Each point is reached from the start by the listed moves, each made 0, 1 or 2 times, or once backwards (-1), plus a little noise. Say if it took an odd or an even number of moves. Then give how often each move was made.

Moves:
(1): [ 25  21  -3 -14  11]
(2): [-17  15  -6   8  14]
Start: [  9  13  -6 -15 -10]
Points:
[ 78  40  -5 -47  -1] -> odd (2, -1)
[ 28  82 -25 -27  43] -> even (2, 2)
[  1  61 -21 -13  31] -> odd (1, 2)

Moves:
(1): [59 18 -7 23 28]
(2): [ -3   5  16   3 -22]
(3): [  3 -19  10  18  15]
(4): [-27  -4 -19  16 -21]
Start: [ -7   3  14  14 -14]
Points:
[ 55  17 -10 113 -10] -> even (2, 1, 1, 2)
[-34  13 -29  10 -28] -> odd (0, -1, -1, 1)
[-26 -40  14  66  -5] -> odd (0, 0, 2, 1)
[-40  22   0  13 -72] -> odd (0, 1, -1, 1)

Moves:
(1): [  3 -37   2 -23  -1  13 -15   3]
(2): [-13  -4  -9  -3  15 -11  21 -30]
(3): [-4 10 12 -2 -2 23 -9 -5]
(4): [-10   4  -9  -1 -29  20  17   6]
(5): [-13  16  -4  18 -24  -1 -30 -14]
(6): [  2  -9  16  13  11  21  11 -24]
(7): [ 22  24  32 -20   4  13   5   1]
(8): [  3  -9 -13  -6   6   8   9 -15]
Start: [  5  -6  -1   2 -27  -2  -6  -1]
Points:
[ 30  18   9  17 -22 -34  15  57] -> odd (-1, -1, -1, 0, -1, 0, 0, -1)
[-59  57 -32  26 -79  58  45 -95] -> odd (-1, 2, 2, 2, 1, 0, 0, 1)
[ -46  -17  -35   69  -73   86  -19 -107] -> odd (0, 0, 1, 1, 2, 2, -1, 2)
[ 62 -65  37 -47  46  14  25 -22] -> odd (1, 0, -1, -1, -1, 1, 1, 1)
[-30 -59 -15 -35  30 -26  -5 -26] -> even (1, 2, 2, -1, -1, -1, -1, -1)

Moves:
(1): [ 4 14 -5 -6  9  0  2 11 16 12 -9 -2]
(2): [  0   2   8 -10   4   2  -6  -4  -7 -18  -6   2]
(3): [ -7   1  -1   6  -2   3 -12   0   7  -2  -9  24]
(4): [ 12  -5  -7   2   1   8   8  -7  -8   6 -11   2]
(5): [ -4  -6  -7  -3   3   2 -12   3  -3   6   6 -10]
(6): [ 11   5  -3   5  -3 -11  -9  13  -4  -1   2   5]
(7): [ -8   9 -13  12  -2   6   5   5  -7  -4   7   2]
(8): [-1 -3  7  9 -2  5 -8 -6  2  0 -7 -5]
(9): [-1  8 -5  0  3 -2  0 -7  8  3  0  0]
(10): [-4 15  8 -9 -4  6 -7 -1 -4  1 10 -4]
(11): [-11  12   3  -2  -6  -7   6  -2 -10  -2 -12   8]
Start: [  3   3 -20   4 -10   0   1  -6 -10  -1   9   4]
Points:
[ 49 -18  14  17 -20   2 -36 -31 -44 -44 -46  45] -> even (-1, 2, 1, 2, -1, 2, -1, 2, 0, 0, 0)
[-51  39 -10  47 -39  17   8 -35 -20 -12  27   4] -> even (-1, -1, 0, -1, -1, -1, 2, 2, 1, 1, 1)
[-25  23 -47  74 -33  17  14 -52 -36 -18 -62  83] -> odd (-1, 0, 2, 2, -1, 0, 2, 2, 2, -1, 2)
[ 30  22 -37   5  11  23 -11  -3  28  61   6 -58] -> odd (2, -1, -1, 1, 1, 0, 0, 2, 1, 1, -1)
[   6   11    8   -6  -11    9 -121  -22  -11  -32   17   17] -> odd (-1, 2, 2, 0, 2, 2, -1, 2, 2, 2, -1)
[ 15  58 -34 -15   0  34   3 -18 -24   5  -1   2] -> even (1, 1, 0, 2, 0, 0, 1, 0, 1, 2, 0)
